Each wall is flat, endless, passes through zero and stands at right angles to its row. A trip goes straight from one point to another. Which walls does it cross, in order?

Walls:
(1): [-58  -7  20]
(2): [-51 -21  33]
(3): [ 71 -15  21]
Trips:
[-14 -11 -14] to [ 1 42  1] => 2, 1
[ 49 -32  28] to [-35 -48  19] => 2, 1, 3
[-66 -26  71] to [ 43 -37  53] => 3, 1
[-15  16 -80] to [ 31  15 -17] => 3
[29 -6 13] to [-36 -18  32] => 2, 1, 3
[ 34 -31  16] to [-18  11  34] => 2, 1, 3

Walls:
(1): [ 56 -32  49 -25 -34 -42]
(2): [ 41 -29  24 -46 -87  13]
(3): [-41  13  21  12  11 -24]
Trips:
[-77   7  -8  48  10 -29] to [ -8  55  -2 -74 -39 -27] => 2, 1
[ 31 -22   5  -6  10  20] to [ 35  13 -41 -18  62  51] => 1, 2
[-13  -3  42 -26  11  35] to [-71 -43 -31 -76   5  10] => 1
[ 24 -75 -13  34  36 -72] to [ 83 -35  17 -60 -24   7] => 3, 2
[ -1 -41  32 -38  29 -28] to [-35 -16  22  18  54  25] => 2, 1
[ 68   5  17  40   3 -48] to [-14  15 -22 -55 -10 -33] => 3
[-47 -20 -24 -57 -30 -40] to [ 33 -18  24   6 -37 -35] => 3

Walls:
(1): [  1  48   7  -2 -14   1   4   0 -50]
(2): [-18  17  15 -42   4   7  70  34  46]
(3): [ 34  61 -54 -44 120  -1  14   0  -8]
(4): [ -10   27   -7 -105    8  -16  -15  -13  -56]
(5): [ 17 -84 -30  39 -52 -30   5 -44  34]
(6): [ 31 -13  18  21   0 -20  -9  84 -43]
Trips:
[ 18  64  40 -10  10   0  43  11   4] to [-28 -28  28 -80 -10 -15  -3  19 -49] => 3
[-36  43 -29 -27 -15  45 -18 -22   6] to [ -8  31 -27  38  15  49 -17  49 -33] => 2, 6, 4
[-10 -50 -22  44 -11 -17  37 -18  -9] to [  5 -45  -9  96  42 -14 -27 -29  -1] => 6
[ 62 -12   2  70 -16 -16 -43 -16  18] to [-40 -42  -9  12  10  23 -25  62  63] => 2
[ 57 -25   3  -3   9 -18  57  -1 -36] to [ 43   8   7  -2 -42 -15  18  13 -14] => 3
[ 33  46  24  26 -43  30  21  33  16] to [-33   8  44 -36 -28  70  -2  43   0] => 4
[-85  51 -51  39  14  21 -44  -8  26] to [-32   6   1 -61  14  29  55 -29 -24] => 4, 2

Walls:
(1): [-24  78  28  -3  80 -24 -35  47 -27 -43  27 -49]
(2): [-69 -52  -9  15  43  31  31 -20 -66  40  -6 -29]
(3): [-27  44   7 -47  13  31 -52  70  -1 -51 -44 -37]
(4): [  6 -10  -1  30  44 -59 -41  61 -58   1  13   5]
(5): [ 13  33 -13  80  28  33  85 -18   3  45  -8 -37]
(6): [-36 -40  24  -4   4 -36  13  28  23  42  22 -42]
(7): [  5   0 -77  49 -29 -18  34  13  16  39  35  34]
(8): [ 23 -46 -17 -48  -4 -43  57  42   2  30  32 -48]
(9): [ 16 -34 -53 -73  -2  41 -56 -14  -4  25  16 -26]
(10): [ 29 -19 -52  -1 -26   5   8  40 -13  27  10  15]
(11): [ -1  10  45   6   2  42 -44   6 -44  -2 -27  49]
(12): [  3  88  -2  22 -52  34  18   6  39  49 -11 -19]
Trips:
[-32  14  37  12  32 -47  27 -18  23  17 -19 -16] to [-10 -11  21 -66  70 -10  61   2  71 -37 -19  19] => 4, 12, 3, 2, 5
[ 48  49   1 -25  21  92  43  -2 -13 -51 -14  10] to [ 36   4  45 -12 -44 -14 -13 -36   9  60 -63  32] => 1, 9, 3, 5
[-38 -39  25 -45  27  20  12 -26  29 -25  -7 -38] to [ 38  25  34  10   2  10 -11  14 -53 -21 -43 -20] => 11, 8, 6, 9, 4, 5, 2, 12
[  9 -30 -10 -28 -22 -20  21  70 -20 -40  31 118] to [ 27 -37  29  64  53  38 -47   4 -50  -5  11  10] => 8, 2, 1, 7, 5, 10
[-41  -9  -1 -38  21  15  -5 -23  -8  -8 -27   6] to [ -3   2  21  26  34   0  -7  16 -64 -22  -8  42] => 4, 9
